Rows are points. Each copy is the shape, with its points in the same order, stretched, turned, moved and blurred by noise. Is it also mirrored, or only turned?

Shape:
[[156, 10, 179],
[194, -131, 62],
[-295, 28, -50],
[197, -308, 206],
[-335, -88, -165],
[108, 10, -32]]
Copy 1:
[[202, 222, 106],
[255, 88, 36],
[-248, -50, 171],
[356, -30, 79],
[-210, -221, 95],
[57, 138, -34]]
Copy 1 is: only turned
Copy 2:
[[42, 115, -250],
[-7, -68, -338],
[-228, -64, 107],
[-104, 22, -551],
[-255, -200, 129],
[5, -60, -200]]
Copy 2 is: mirrored
Copy 3:
[[17, -216, -26],
[70, -148, 97],
[-366, 27, -35],
[66, -319, 235],
[-414, 119, 83],
[8, -22, -6]]
Copy 3 is: mirrored

Shape:
[[-210, 68, -178, -202],
[-1, -270, 14, 212],
[65, 215, 302, 37],
[140, -183, -30, -114],
[-385, -168, -217, -190],
[-282, 120, 6, -11],
[77, -171, 228, 162],
[87, 105, 134, 87],
[80, 26, 242, -327],
[-321, 219, 70, 211]]
Copy 1:
[[-222, -56, -271, 31],
[66, -186, 251, -108],
[-30, 183, 86, 340],
[171, -147, -58, -7],
[-323, -283, -192, -32],
[-318, 23, -49, 130],
[98, -112, 276, 117],
[43, 117, 92, 126],
[45, -50, -156, 401],
[-385, 131, 125, 125]]
Copy 1 is: mirrored
Copy 2:
[[81, 167, 105, -244],
[-201, -116, 116, 144],
[184, -192, -327, 21],
[136, -48, 200, 96],
[-73, 92, 340, -383],
[-24, 20, -95, -275],
[-44, -260, -47, 165],
[85, -77, -196, 103],
[350, -194, 45, -97],
[-164, 3, -316, -226]]
Copy 2 is: mirrored
